Each row of a before or after table is a point. The points were changed in one or more steps. Then noise was added and the rows were shuffled. The steps act on how far a point lies along the listed directions, d1 being the first. What was done? A step turns or swaps two directions, mirrors them in a line or flattens them onto one, adds a multiple of one to another, or multiplies one. Angles are multiples of 10 degrees, from the lower direction toward the higher: turns from -170 to 170, lines from 10 to 170 but not 90. Use the fewest steps. Two steps may share a direction if one is a turn and the other turns, adds or multiplies; they go together, in the order done. Otherwise the lowest direction goes first.
In the rows, zero is written as 128.

Directions:
(1): [ 70 115]
(2): [115 186]
Before (11 x 2)
[[189  87]
 [112 121]
 [ 76  58]
 [131 140]
 [188 129]
 [101 131]
 [112 149]
 [198 157]
 [133 186]
 [103 165]
 [177  60]]
After (11 x 2)
[[ 81 197]
 [139 118]
 [ 71  86]
 [143 152]
 [ 46 112]
 [127 143]
 [109  71]
 [135  50]
 [159 137]
 [174 138]
 [181 108]]
Steps: turn d1 and d2 by 110 degrees

Directions:
(1): [210 134 130 106]
(2): [140 176  89 185]
(3): [122 184 192 125]
Before (14 x 4)
[[114 132  38 200]
 [103 149  96 185]
 [105 177  93 178]
 [147  98  99  96]
 [140  81  67 154]
 [113 163 163 129]
 [118  64 211  83]
 [195 184 126 132]
 [167 106  65 114]
 [149  82  93  99]
 [ 87  77  97 142]
 [ 78 118 108 140]
 [ 52 101  59 166]
 [ 39 123  93 140]]
After (14 x 4)
[[101  99  80 165]
 [156  85  83  90]
 [163 107  74 126]
 [ 70  88 143 119]
 [159 119  83 118]
 [112 163 163 128]
 [182 184 117 212]
 [128  58  86 127]
 [ 42 133  86 151]
 [ 41  84  71 147]
 [ 63 101 152  94]
 [161 119 177  63]
 [ 82 125 103 144]
 [ 63  37 111  98]]
Steps: mirror d1 and d2 in the line at 170 degrees

Directions:
(1): [184 125  90  93 150 123 218 137]
(2): [121 121  49 114 179  80  80 104]
Before (10 x 8)
[[163 117 129 109 124 149 203 144]
 [125 124 146 136 113 133 107 126]
 [105 102  46 101 193  58  40 113]
 [133 130 149 115 112 141 149 154]
 [112 122 120 134 141 110 105 122]
 [121 133 148 145  91 147 127 115]
 [140 115 124 108 129 112 133 122]
 [134 118 147 128 113 135 166 133]
 [128 131 152 127  94 153 122 138]
 [141 142 153 114 116 132 149 120]]
After (10 x 8)
[[105 114 127 138 126 111  98 116]
 [137 115 118 108 132 111 126 120]
 [106 128 131 125 124 122  91 140]
 [133 125 152 134 108 137 127 131]
 [115 134 143 145  93 141 116 112]
 [138 124 139 126 128 128 162 135]
 [198 107 110  68 149 124 247 162]
 [ 99 113  87 131 152 104  64 110]
 [116 130 144 131 100 146  98 133]
 [117 140 138 122 126 116  99 108]]
Steps: swap d1 and d2

Directions:
(1): [ 68  86 122 131 175 105  49  90  74 132 157]
(2): [189  99  67  99 177 102 169 121 129 153 200]
(3): [ 70  40 146  92 127 163 196 122 136 152 108]
(4): [169  71 175  94 140  75 110 181 126  58 108]
Before (11 x 11)
[[208 188 155 146  99  98 161 192 154  79 127]
 [ 99  26 124  90 174 127 109  98  86 148 135]
 [ 92  80 132 108 122 149 152 100 146 160 127]
 [202 195 121 134 120 116 162 181 152 100 135]
 [ 84 112  94 135 138 118  90  77 132 168 184]
 [144 215  95 141  89 168 150 108 159 157 150]
 [182 163 133 119 116 108 146 132 161  99 116]
 [ 86  79 137 127 201  58   7 105  54 102 192]
 [158 161 116 117 119 108 122 160 142  86 137]
 [ 48  37 160 106 112 157 147 118 125 142 113]
 [154 196 171 128  61 144 140 164 170  76  35]]
After (11 x 11)
[[ 90 113  88 107 148 136 143 109 121 141 160]
 [151 185 157 162  96  99  44 153 127  80 115]
 [154  96 171 106  86 108 138 166 179  92 107]
 [139 166 158 140  89 122  85 132 150 112  99]
 [135 108 190 122 121 114  55 152 107  73  64]
 [ 98 123 102 119 149 143 146  72 129 161 146]
 [147 192  31 136 166 131 120  61 120 187 187]
 [143 161 104 111  91 177 204 122 170 160 141]
 [ 68 120  84 145 158 152 165  78 101 198 195]
 [ 69 125  85 128 155 169 178  99 116 187 161]
 [138   9 196  71 172  56 106 181 106  54 137]]
Steps: swap d1 and d4; turn d2 and d3 by 130 degrees

Directions:
(1): [124 113 151 175 109 123 174  59 202 102  66  60 120 146]
(2): [155  69 150 111 180 110  95  24 102  96 160 148 162  96]
(3): [183 119 170 155  54 194  83 129  97  81  85 174 129 151]
(4): [103 113 128 199 134 147  22 137 175 182 152 102 162 126]
Before (14 x 14)
[[116 157 123 134 157 145 114 178 128 142 144 128 137 119]
 [108 181  81  95 114 120 212 213  86 127 126 158  94 136]
 [122 164 144 154 100 139 183 122 195 140  61  77 106 119]
 [ 91 136 131  93 125 131 106 206 115 155 116 139 116 142]
 [101 160  83  82 116 102 196 176  72 148 130 147  94 121]
 [110  86 139 171 153 112 147  35 174  96  84  99 113 132]
 [117 136  95 120 150 139 108 157 117 149 123 130 120  97]
 [112 173 103 156  81 136 146 236 177 162  86  94 105 167]
 [150 118 139  85 189  96 179  53 114 103 117 125 152  98]
 [121 137 115 127 148 136 155 139  89 143 143 157 120 152]
 [ 93 114  87  83 211  62 141  60 129 144 179 113 131  80]
 [125 160 128  63 178  73 216 130  82 108 160 153 110 105]
 [114  99 143 157 113  99 150   7 217 123  92  49 145 130]
 [ 87 124  95  84 225  66 164 128 122 178 194 115 137  88]]
After (14 x 14)
[[179 109 154 113 147 151  70  96  75 112 131 182 174 105]
 [139 160 152 184  75 189  83 160 167 159  82 118 127 119]
 [117 156  96  96  90 135 142 198  52 146 132 178 103 126]
 [ 91 138 131  79 130 115 162 181 126 137  97 116  99 144]
 [161  90 170 185  52 172  43  47 167 110  86 120 162 142]
 [186 108 146  85 103 144 127  59  57  52 109 191 116 112]
 [126 136 104 110 141 134 162 132 117 116  95 126 106 104]
 [163 154 152  89 128 139 109 169  40 105 161 212 131 112]
 [116 175 111 151  74 137 156 233 174 154  75  93 104 166]
 [121 139 114 124 145 135 155 137  89 143 144 155 118 154]
 [187 123 161  76 109 149 186 113  50  64  98 200 111 125]
 [133  79 153 195 121 164  49  70 139 103  97 146 135 134]
 [113 177  85 111 104 147 150 235  73 146 146 183 111 136]
 [124 163 131 119 148 137 182 152 132 108 115 121 118 125]]
Steps: turn d1 and d4 by -70 degrees; turn d3 and d4 by 140 degrees

Directions:
(1): [183  99 109 150 165 191 136  63 193 109 118 115 194 149 103 151 148 110
 225 149]
(2): [115 160 166 220  66 192 120 178 147  90 171  99  86 143 111 148  63 147
 152 172]
(3): [160 169 198  88 133 202 139  93 122 115 154 123 137  98 169  81  77 111
 127  23]
(4): [ 89 172 161 102 175 134 120  67  11 151 141  86 136 148  69 148 100 120
 156 178]
Before (10 x 20)
[[168 102  99 100 159 105 147 102 163 140  97 164 163 130 164 129 171 142
  148 101]
 [138  96 125 162 137 124 143 103 118 120 133 102 145 142  67 166 156 114
  175 176]
 [ 92 131 146 151 107  63 105 172  93 151 144 124  95 148 134 138 134 142
   75 149]
 [123 129 129 122 122 129 135 158 125 145 125 131 122 115 156 111 107  99
   97  82]
 [148 122 135 114 204 141 126  53 108 137 119 136 186 150  97 117 139 100
  182 146]
 [175 121 131 101 145 170 135 126 146 137 128 128 165 145 135 112 134 121
  158 108]
 [ 79 186 189  21 132  63 119 137  28 166 168 141  93  80 166  74  93 128
   23  35]
 [200 143 131  78 157 181 153  73 155 115 136 150 162  88 175  84 118 112
  142  25]
 [ 41 164 151  93 147  33 123 136   7 179 107  77  70 125  77 137 142 132
   69 172]
 [165 144 137  95 133 160 143  72 162 146 109 121 145 100 123 108 132 114
  142  98]]
After (10 x 20)
[[ 88 206 225 148  46 157 112 205 105 106 216 118  51  95 160  95  23 149
   62  71]
 [140 100 129 122 161 113 146  76  92 135 127 106 157 135  74 156 163 107
  164 151]
 [205 133 122 154 106 205 149 127 216  86 150 146 139  99 175 102 102 129
  156  60]
 [168 142 138 131 108 177 142  95 188 129 119 120 133 103 122 116 122 123
  151 110]
 [125 126 125 147 108 136 133 176 142 136 128 129 116 120 151 117 101 104
  100 102]
 [ 87 141 157 142 113  68 104 159  76 154 149 118  98 151 128 137 127 139
   80 149]
 [176 118 126 115 132 174 136 142 163 129 129 132 159 149 136 114 132 127
  161 114]
 [159 121 121 186 114 158 138 137 185 108 128 137 138 151 138 157 124 157
  184 158]
 [ 49 202 207 137 115 115 122 141  11 148 147  50  52 128  74 136  79 135
   99 162]
 [155 138 164 152 178 188 126  69 129 116 141 127 177 152  99 118 103 103
  197 141]]
Steps: mirror d1 and d2 in the line at 170 degrees; turn d3 and d4 by -30 degrees

Directions:
(1): [153 156 119  94  92 111  61  91 145 103 165 164  98 158 152  76 165  60
  51  91 161 135 120 144  16 198 183  94 144 109 142 162]
(2): [143 151 158 106  83 170 176 161  84 134  18 120 159  82 116  48 169 177
 137 102 135  75 156 175  75 135 162 152  60 150 192 123]
(3): [ 75 144  89  86 155 134 163 107  97  33 110 120  65 158  92  63 131  47
 170 118  92 155 126  78 121  82  76  61  74 160 153  93]
Before (10 x 32)
[[127 133 126 135 128 132 128 127 127 120 123 124 122 133 126 120 136 125
  127 128 129 129 127 126 124 135 129 122 121 131 132 121]
 [148 133 130 125 118 127 125 134 127 145 112 133 143 117 127 117 138 142
  120 127 133 116 128 143 111 143 148 141 129 132 137 135]
 [129 119 133 138 134 119 118 122 135 141 149 131 132 131 137 157 118 120
  121 133 135 131 120 118 137 130 129 126 150 122 111 129]
 [140 129 137 128 113 128 119 132 127 145 119 125 144 119 134 137 136 153
  119 122 121 122 129 136 122 135 139 136 125 126 129 136]
 [134 127 122 129 128 119  99 102 145 128 169 136 110 152 137 136 130 103
  101 132 131 151 110 121 115 136 141 109 157 117 103 141]
 [110 125 106 127 146 107 112 105 142  99 167 139 101 163 124 136 116  84
  121 128 112 150 120 102 132 128 110 103 150 131 111 128]
 [134 139 138 129 117 132 129 127 124 136 118 123 134 120 135 113 145 136
  121 123 133 118 134 140 112 139 149 136 121 135 140 136]
 [150 140 137 126 110 127 118 118 134 134 125 134 132 127 136 118 140 124
  104 121 144 119 135 149 102 148 150 119 134 125 134 144]
 [133 133 133 121 126 132 135 134 126 141 120 127 134 123 126 122 138 141
  129 125 131 128 135 139 123 133 136 139 119 128 136 133]
 [140 138 131 121 123 124 125 136 125 136 120 130 134 115 129 121 132 146
  131 121 134 123 128 138 117 135 133 134 120 129 138 134]]
After (10 x 32)
[[125 109 121 147 152 101  97 109 153 142 193 134 122 149 143 192 102 103
  116 143 134 153 108 101 158 129 117 119 179 112  85 132]
 [ 97 109  81 141 182  75  77  79 174  90 249 145  73 201 130 192  85  41
  117 146 104 191  99  63 172 120  82  80 196 118  65 129]
 [126 113 104 142 155  93  70  81 172 126 234 141  92 179 144 186 105  74
   96 147 127 182  94  94 147 132 122  96 199 104  64 144]
 [145 132 145 125 104 136 125 140 120 151  99 125 153 109 133 124 144 166
  119 117 123 112 134 148 112 138 148 144 115 129 141 137]
 [127 136 126 132 125 135 132 129 123 118 116 123 124 131 123 114 140 128
  128 127 130 126 129 127 121 134 129 123 116 133 136 121]
 [156 144 145 123 100 136 126 125 126 139 103 132 141 116 134 104 148 137
  105 116 146 106 140 160  91 150 159 126 122 128 146 144]
 [145 145 140 117 111 134 136 144 113 139  91 129 143 103 127 101 143 162
  133 114 135 108 135 152 103 138 142 142 103 134 155 134]
 [138 140 140 116 115 141 147 143 116 144  93 125 143 111 125 103 148 155
  131 119 134 114 141 152 109 135 147 146 103 134 150 133]
 [141 147 150 123 100 146 144 140 109 141  80 121 146 103 133  86 158 155
  122 114 136  99 144 158  93 143 162 146  99 142 161 135]
 [156 141 142 119 100 142 140 146 114 151  76 131 157 101 125  93 152 163
  120 118 136  97 138 162  95 146 162 151 107 137 156 135]]
Steps: multiply d2 by 3; multiply d3 by 1.3
